Every row gives one point. Examples show where two turns around zero, p and q, send a point. Write where each new point lands after one turn and then the other. Backwards means that the second turn is done in reverse. Each puzzle has new turns, and all numbers are rounded.

Turn p:
0.053	0.029	-0.037 => 0.040	0.040	-0.043
-0.029	0.011	0.001 => -0.028	0.008	0.010
0.022	0.016	0.014 => 0.024	0.015	0.011
-0.066	-0.057	0.021 => -0.056	-0.066	0.026
0.020	0.001	0.001 => 0.019	0.003	-0.004
Turn q:
0.058	0.009	0.027 => 0.063	0.015	-0.001
-0.049	-0.007	-0.049 => -0.064	-0.015	-0.023
0.022	-0.018	0.015 => 0.028	-0.015	0.006
0.028	0.007	-0.012 => 0.020	0.007	-0.023
-0.048	0.025	0.052 => -0.024	0.029	0.065
-0.010	-0.016	-0.033 => -0.021	-0.020	-0.024
Where do these land?
q, then p backwards: 0.008	-0.032	0.017 => 0.010	-0.027	0.024
q, then p: -0.039	-0.041	0.038 => 0.000	-0.048	0.048
q, then p backwards: 0.019	0.039	-0.054 => 0.010	0.022	-0.065
q, then p backwards: 0.013	0.034	-0.001 => 0.014	0.031	-0.012

Turn p:
0.045	-0.051	0.008	0.050	-0.001	0.032 => 0.044	-0.033	0.036	0.044	-0.015	0.042
0.000	0.044	0.028	-0.027	-0.020	-0.001 => -0.018	0.040	0.008	-0.040	-0.016	-0.001
-0.057	0.020	-0.028	0.007	0.043	-0.040 => -0.020	0.017	-0.039	0.022	0.052	-0.050
0.041	0.021	0.031	0.039	0.041	-0.040 => 0.058	0.036	0.040	0.008	0.030	-0.024
0.010	-0.050	0.028	-0.030	-0.060	0.027 => -0.028	-0.047	0.035	-0.018	-0.060	0.023
-0.048	0.024	-0.010	0.036	0.011	-0.007 => -0.020	0.034	-0.023	0.043	0.015	-0.018
0.018	-0.017	-0.020	-0.048	0.013	0.035 => -0.005	-0.037	-0.014	-0.038	0.015	0.038
-0.010	0.009	-0.038	-0.027	-0.027	-0.006 => -0.011	-0.010	-0.044	-0.021	-0.021	-0.009
Turn q:
-0.044	-0.028	-0.046	0.035	-0.009	-0.011 => -0.028	-0.032	-0.045	0.045	-0.010	-0.019
0.027	-0.003	0.038	0.010	-0.023	-0.048 => 0.032	-0.008	0.043	-0.004	-0.011	-0.046
0.031	-0.029	0.048	0.026	0.013	0.030 => 0.014	-0.025	0.057	0.015	0.017	0.035
-0.021	0.040	-0.024	0.002	0.043	0.053 => -0.020	0.042	-0.034	0.012	0.037	0.049
-0.058	0.013	0.044	-0.007	-0.012	0.020 => -0.067	0.021	0.031	0.000	0.012	-0.008
0.022	-0.004	-0.061	-0.046	0.024	-0.041 => 0.037	-0.013	-0.068	-0.047	-0.003	-0.014
0.044	0.012	0.001	-0.019	-0.035	-0.002 => 0.032	0.016	0.015	-0.021	-0.042	0.004
Where do these land?
q, then p: 0.021	-0.019	-0.009	0.000	-0.032	-0.002 => 0.003	-0.014	0.009	-0.001	-0.040	0.002
p, then q backwards: -0.040	0.044	-0.029	0.037	-0.034	0.010 => -0.028	0.044	-0.054	0.018	-0.028	0.015
p, then q: 0.032	-0.030	0.036	0.020	0.060	-0.005 => 0.030	-0.017	0.051	-0.006	0.055	0.020
q, then p backwards: 0.017	0.038	0.054	-0.019	-0.025	0.026 => 0.018	0.032	0.069	0.001	-0.008	0.010
q, then p: -0.022	-0.013	0.010	0.015	-0.017	0.023 => -0.026	0.006	0.009	0.031	-0.008	0.000
q, then p: -0.040	-0.054	-0.045	0.021	0.074	0.007 => 0.007	-0.066	-0.035	0.056	0.059	0.016
q, then p: 0.029	0.046	-0.033	-0.054	0.006	-0.007 => 0.014	0.012	-0.046	-0.065	-0.007	0.015
p, then q: 0.003	-0.013	0.016	-0.021	-0.032	-0.053 => 0.003	-0.015	0.015	-0.029	-0.023	-0.054

Turn p:
-0.015	-0.022	0.084	0.026	-0.028	-0.021	0.012	-0.033 => -0.012	0.013	0.063	0.023	-0.067	-0.031	0.016	0.020
-0.021	0.010	-0.012	0.008	-0.029	-0.022	0.035	0.021 => 0.011	0.017	-0.025	-0.019	-0.013	-0.005	0.033	0.033
0.005	-0.012	-0.016	0.030	0.030	0.039	0.043	-0.039 => -0.003	-0.016	0.003	0.053	0.010	0.037	0.046	-0.020
-0.011	-0.018	-0.001	0.020	0.011	-0.024	-0.078	0.031 => -0.023	-0.041	-0.018	-0.007	0.003	-0.053	-0.055	0.011
0.029	-0.032	-0.019	-0.009	-0.021	0.030	-0.082	-0.017 => -0.015	-0.039	-0.009	0.005	-0.019	0.028	-0.085	-0.019
-0.008	-0.025	-0.014	-0.030	-0.028	0.080	0.015	0.019 => -0.004	-0.032	0.017	-0.029	0.010	0.082	0.001	0.024
-0.011	-0.019	0.031	-0.029	-0.006	-0.040	0.023	-0.004 => -0.005	0.018	0.023	-0.035	-0.031	-0.024	0.025	-0.015
-0.012	-0.008	-0.035	-0.011	0.024	-0.060	0.009	0.017 => -0.004	0.002	-0.046	-0.030	0.006	-0.042	0.025	-0.026
0.067	0.063	0.017	-0.018	0.026	-0.029	0.023	0.014 => 0.074	0.051	0.014	0.002	0.038	-0.026	-0.004	-0.030
-0.023	0.065	-0.035	0.013	0.022	0.046	0.001	-0.009 => -0.017	0.029	-0.023	0.037	0.065	0.033	0.000	0.022
Turn q:
0.032	-0.002	0.001	-0.019	0.023	-0.007	0.005	0.114 => -0.007	-0.003	-0.023	-0.015	0.012	0.024	0.055	0.102
0.033	0.002	-0.034	0.007	-0.023	0.010	0.053	-0.042 => 0.041	0.019	-0.037	-0.029	0.003	-0.025	0.009	-0.050
-0.019	0.017	-0.025	0.033	0.027	0.017	-0.025	0.070 => -0.043	0.006	-0.035	0.042	0.024	0.034	0.024	0.041
-0.026	-0.038	-0.029	0.003	0.026	-0.035	0.013	-0.040 => 0.017	-0.065	-0.016	0.006	0.007	-0.007	-0.024	-0.034
-0.019	0.018	0.021	-0.008	-0.101	0.042	-0.025	-0.021 => -0.038	0.066	0.020	-0.003	-0.081	-0.020	-0.007	-0.033
0.004	-0.015	0.053	-0.006	0.029	-0.004	0.039	-0.002 => 0.030	-0.022	0.049	-0.011	0.017	0.003	0.036	-0.002
0.011	-0.017	-0.016	0.027	0.008	0.006	-0.044	-0.013 => 0.014	0.007	-0.014	0.040	-0.005	0.015	-0.036	0.004
-0.007	0.015	0.021	0.002	0.035	-0.060	-0.007	-0.015 => -0.001	-0.036	0.030	0.007	0.041	-0.033	-0.024	0.015
-0.008	0.019	0.009	-0.038	-0.025	0.030	-0.009	-0.051 => -0.011	0.028	0.026	-0.036	-0.021	0.007	-0.032	-0.042
Where do these land?
q, then p: -0.037	0.006	0.012	-0.002	-0.014	-0.026	-0.033	0.006 => -0.031	-0.012	0.001	-0.008	-0.022	-0.028	-0.002	0.034
p, then q backwards: -0.012	0.027	-0.032	0.011	0.023	0.035	0.001	0.015 => 0.003	0.018	-0.021	0.018	0.050	0.000	-0.001	0.021
q, then p backwards: 0.013	-0.018	-0.020	0.047	0.005	-0.040	-0.006	-0.004 => 0.022	0.011	-0.015	0.056	0.016	-0.013	-0.017	0.011
p, then q: 0.027	-0.021	0.070	-0.011	0.026	-0.152	0.017	-0.019 => 0.013	-0.018	0.033	-0.050	0.000	-0.157	-0.043	-0.008
q, then p: -0.037	-0.005	0.000	-0.007	0.016	0.002	0.020	-0.025 => -0.030	-0.008	0.019	0.011	-0.021	0.012	0.010	-0.024
p, then q: 0.024	0.018	0.083	-0.002	-0.015	0.033	0.006	-0.038 => 0.000	0.054	0.073	0.035	-0.002	-0.019	0.023	0.013
p, then q: 0.009	-0.032	-0.011	0.008	-0.017	0.036	-0.005	0.002 => 0.015	0.006	-0.006	0.013	-0.037	0.031	0.010	-0.004
q, then p backwards: 0.026	0.017	0.014	-0.004	0.023	0.040	0.020	0.078 => -0.047	0.032	-0.012	-0.002	-0.019	0.030	0.070	0.016
p, then q: 0.005	0.037	-0.043	0.011	-0.074	0.016	0.012	-0.018 => -0.029	0.070	-0.056	0.000	-0.002	0.023	0.012	0.009
p, then q: -0.036	-0.020	-0.051	-0.024	-0.003	0.039	0.000	0.014 => -0.017	-0.022	-0.021	-0.019	-0.013	0.066	0.010	-0.022
q, then p backwards: 0.017	-0.011	-0.024	-0.027	0.030	0.017	-0.033	-0.012 => 0.020	0.010	-0.023	-0.019	-0.031	0.034	-0.024	0.009
